Each row is a point. Each copy is the shape, with its points in the same order, turned, moved and blurred by noise. Is it also mirrored, or only turned?
In the rows, 128 means zero.

Shape:
[[148 131  87]
 [139  99 143]
 [134 139 183]
 [166 159  76]
 [159 181 142]
 [ 96 147 125]
 [ 83  77 115]
 [117  86 122]
 [ 91 126 135]]
Copy 1, 9 rows:
[[109 119  97]
 [157 125 138]
 [180 174 126]
 [106 123  61]
 [152 173  73]
 [110 172 130]
 [110 119 181]
 [134 112 156]
 [117 164 150]]
Copy 1 is: only turned
Copy 2 (9 x 3):
[[119 193 102]
 [142 132  91]
 [160 111 135]
 [131 213 118]
 [158 170 162]
 [ 99 142 141]
 [ 79 116  75]
 [110 129  79]
 [ 95 123 123]]
Copy 2 is: only turned

Shape, 8 rows:
[[159 151 143 103]
 [ 86 150 133  89]
 [ 96  85 150 118]
 [116 151  98 119]
 [183 111 123 104]
 [143 163 149 164]
 [123 125  59 120]
 [ 89 176  93 185]]
Copy 1:
[[147 120 143  81]
 [124 171 172 110]
 [133 122 171 166]
 [108 157 130 102]
 [126  81 136  87]
 [171 140  92 110]
 [ 63 139 119 111]
 [121 192  77 140]]
Copy 1 is: only turned
Copy 2:
[[163 147 158 127]
 [134 107 156  69]
 [146  68 118 118]
 [116 145 129  94]
 [180 148 114 150]
 [103 138 170 152]
 [118 155  87  94]
 [ 45 144 140 113]]
Copy 2 is: only turned
Copy 3:
[[142  81 102 119]
 [113 140 112  90]
 [ 95 130 176 118]
 [109 127 101 146]
 [122  64 126 151]
 [184 125 114 142]
 [ 81 129  93 181]
 [156 196  93 173]]
Copy 3 is: only turned

Shape:
[[115 121 184 107 158 118]
 [ 94 137 131  83 134 138]
 [178 174 147 105 136 131]
 [204 143 115 102 134  64]
 [100 158 107 114 128  87]
 [148 157 166 150  99 128]
 [149 124 202 160 146 119]
 [171 148 114 143 117 148]
 [107 114 106 121  91  82]]
Copy 1:
[[164 170 170 112 145 151]
 [110 141 158  88 122 143]
 [147 116 187 125 157  79]
 [190  69 139 106 178  85]
 [141 134 118  68 119  99]
 [171 138 171 142  99  87]
 [199 175 168 159 135 119]
 [133 108 146 159 126  82]
 [161 105 105  89  92 129]]
Copy 1 is: mirrored
Copy 2:
[[130 131 178 131 167 166]
 [ 97 171 142 123 150 142]
 [157 151 131 122  90 188]
 [216 170 118  89 125 166]
 [145 178 102 153 162 138]
 [154 109 142 152  88 146]
 [166  78 175 150 141 170]
 [141 119  98 109  94 164]
 [153 152 109 125 152  87]]
Copy 2 is: only turned
Copy 3 (9 x 6):
[[141 137 138  92 179 118]
 [137 137 184 122 136 100]
 [157 182 108 162 137 114]
 [159 123  65 173 135  67]
 [103 140 146 129 126  58]
 [128 179 101 105 113 131]
 [118 156  85  89 167 148]
 [116 154 110 163 101 136]
 [110 106 127 102  98  67]]
Copy 3 is: mirrored
Copy 4 (9 x 6):
[[ 92 153 165 101 146 118]
 [ 93 110 110 102 112 128]
 [144 172 139  93  84 162]
 [174 207 140 106  57  98]
 [115 140 117 155  94 120]
 [137 149 178 127 106 178]
 [126 177 205 106 152 143]
 [183 145 135 112 110 157]
 [130 102 150 151  81  94]]
Copy 4 is: only turned

Shape, 12 rows:
[[ 85 156 134 122 152 164]
 [104 150 160 128 118 136]
 [109 106 175 117 151 108]
 [ 99 147 163 146 132 107]
 [ 97  46 147 164 117 123]
 [114  91  88 138 141 144]
 [142  99 107 120 136 145]
 [106 150 166 156 151 161]
 [ 85  64 140 129 111 143]
 [171 104 155 167  99 126]
 [228 156 162 123 123 154]
 [ 84 134 109 128  77 171]]
Copy 1 (12 x 6):
[[142 160 149 119  79 101]
 [155 146 159 127 102 144]
 [197 103 145 129 102 124]
 [167 137 139 153  96 147]
 [153  55 182 174 121 101]
 [109  91 133 133 114  84]
 [129  98 133 107 134  98]
 [164 171 160 145 117 106]
 [142  72 190 141 101 103]
 [151 106 158 148 181 148]
 [166 154 128  80 210 147]
 [ 83 129 193 118  95 133]]
Copy 1 is: only turned
Copy 2:
[[134 161 160 162 157 140]
 [122 149 126 164 130 111]
 [172 118 106 148 124 124]
 [120 122 111 172 127 128]
 [162 117 133 123  49 156]
 [132 133 168  92 117 159]
 [136 142 143  83 126 137]
 [128 171 118 169 135 151]
 [168 132 161 129  70 132]
 [105 148  81  99  81 125]
 [101 193  55  78 151  97]
 [103 165 192 141  98 106]]
Copy 2 is: only turned
Copy 3, 12 rows:
[[109 150 167 139 202 143]
 [114 134 123 129 191 117]
 [122 146 110  66 190 149]
 [139 120 112 109 211 129]
 [ 87  63 104  62 156 171]
 [103 101 171 112 130 161]
 [108 132 138 112 122 149]
 [120 135 118 141 201 169]
 [ 65  91 123  81 163 145]
 [132 102  62 117 128 130]
 [143 191  52 164 106 127]
 [ 73 101 152 157 166 100]]
Copy 3 is: mirrored
Copy 4 (12 x 6):
[[106 116 122  94 142  80]
 [107 105 162 127 120 108]
 [133  74 137 148 165 125]
 [120  71 152 108 122 122]
 [109  97 101 138 164 182]
 [137 140  84 105 141 145]
 [143 142  98 134 125 130]
 [ 96  81 106 121 118  86]
 [100 119 122 136 183 165]
 [127  90 122 157  76 170]
 [156 117 122 199  40 105]
 [ 79 168 140 108 122 129]]
Copy 4 is: only turned
